Every row gives one point. Each copy is the shape, with its points in the same order, turned, moved and blurred by noise. Is it also mirrored, or only turned?
In the rows, zero is written as 128.

Shape:
[[160  44]
 [102  88]
 [138 131]
 [107 177]
 [128  75]
 [ 92  83]
 [ 78 163]
 [182 146]]
Copy 1, 8 rows:
[[141  21]
 [167  89]
 [112 106]
 [115 161]
 [151  65]
 [178  91]
 [146 166]
 [ 69  95]]
Copy 1 is: mirrored
Copy 2 (8 x 2):
[[197  74]
 [116  78]
 [125 126]
 [ 75 152]
 [148  83]
 [113  70]
 [ 56 126]
 [153 168]]
Copy 2 is: only turned

Shape:
[[156  87 118 137]
 [137  69  94 143]
 [ 87  95  84 121]
 [156  79 137 122]
 [148 149 127 179]
 [152 249 132 127]
 [ 58  67 145 169]]
Copy 1 (7 x 4):
[[124 101 118 123]
 [113 109  99  96]
 [ 98 159 104  93]
 [131  86 138 135]
 [203 117 122 113]
 [233 185 110 205]
 [105 153 168  62]]
Copy 1 is: mirrored
Copy 2 (7 x 4):
[[173 169 121 129]
 [187 164 101 160]
 [147 121  75 173]
 [170 154 144 132]
 [110 209 126 135]
 [ 22 192 114  93]
 [142 122 134 237]]
Copy 2 is: only turned

Shape:
[[ 70 151  93 114 101 119]
 [170 119  71 179 132 144]
 [136 194 210 158 127  99]
 [ 41 134 124  80  80 101]
 [145 157 106 151 174 142]
 [129 112 122 172 185 119]
 [ 77 164 136  53  81  51]
 [ 84 129 112  93 186 167]
 [113 132 163  94 114 126]]
Copy 1 (9 x 6):
[[172 162 109 148 112 130]
 [ 75  84  90 162 109  98]
 [118 170 181 123 181  29]
 [201 182 146 119 107 153]
 [ 84 128  83 137 158  91]
 [ 72 137  87  97 118  77]
 [236 148 160  98 147 125]
 [ 98 181  78 105 157 161]
 [128 155 165 107 148 130]]
Copy 1 is: only turned
Copy 2:
[[113  75 111 150 175  73]
 [179 161 118 167 110 135]
 [158 145 118  20 201  87]
 [ 80  38 138 134 170  40]
 [155 130  97 111 141 157]
 [145 127 147 121 155 171]
 [138  27 153  86 158  26]
 [ 94  70  99 123 139 157]
 [107 101 139  77 145  76]]
Copy 2 is: only turned
Copy 3, 9 rows:
[[153 142 133 145 142 223]
 [156 210 158 151 132 114]
 [108  76 121 135 200 118]
 [129  98 116 150 127 249]
 [171 152 166 126 157 109]
 [193 142 135 177 133 107]
 [ 79  74 158 150 119 236]
 [220 108 137 106 111 172]
 [125  96 109 113 114 165]]
Copy 3 is: mirrored

Shape (13 x 9):
[[108 123  80 183 150 102 158 159 107]
 [ 95 104  39 139  89 112  64 107  89]
 [168 149  82 103 220 117  74 120 200]
 [131 121 170  88 115 110 170  90 157]
 [ 88 147 126 174 147 133  51 154 107]
 [177 168 111 105  88 168 140 174 176]
 [139 181  99 195 167 141 152  76 147]
 [106 205 165  95 111  57  82  83 158]
 [143 181 111  66 149  80 128 156  89]
 [108 192 158 109 127 133 108 206 177]
 [106 107 126 166 120 115  68 106 142]
 [201  82  60 195 105 180 155 108  79]
 [ 95 175  38 171 197 182 133 128  71]]
Copy 1:
[[185 186  83 159 129 111 104 174 153]
 [129  86  79 182 122  92 123 227 103]
 [100 140 114  67  34 114  83 140 161]
 [106 140 151 119 134 135 189  91 129]
 [118 141 125 212 102  96  53 154 121]
 [187 132 198 123  51 123 151 145 113]
 [181 157  70 164  57 104 133  80 141]
 [ 77 127 120 126 118  77 101  78  46]
 [163 102 129  95 160 136  74 133 102]
 [142 179 205 143  87 146  77 132  84]
 [ 93 136 113 195  99  74 130 151 132]
 [216 103 108 184  89  86 189 178 222]
 [207 123  38 197  77 160  68 149 146]]
Copy 1 is: only turned
Copy 2 (13 x 9):
[[ 96  70 119 179 163 160 148 177  90]
 [123  90 117 162 175  36 115 121  49]
 [151 113  58 196  91 114 157  89 181]
 [116 157 159 145 147 183  80  84 135]
 [189 108 142 164 165  99 194 144  74]
 [122 134 121  82  58 139 102 156 129]
 [161  27 113 168 116 192 124  92  97]
 [195 198 135 204 124 154  88  76  83]
 [125 188  41 149 153 170 126 122  87]
 [152 182 139 138  74 165 175 153 110]
 [176  97 160 178 167  92 133 123 109]
 [122   8 101  88 183 108  83 155 117]
 [125  22  61 121 149 146 206 104  54]]
Copy 2 is: mirrored
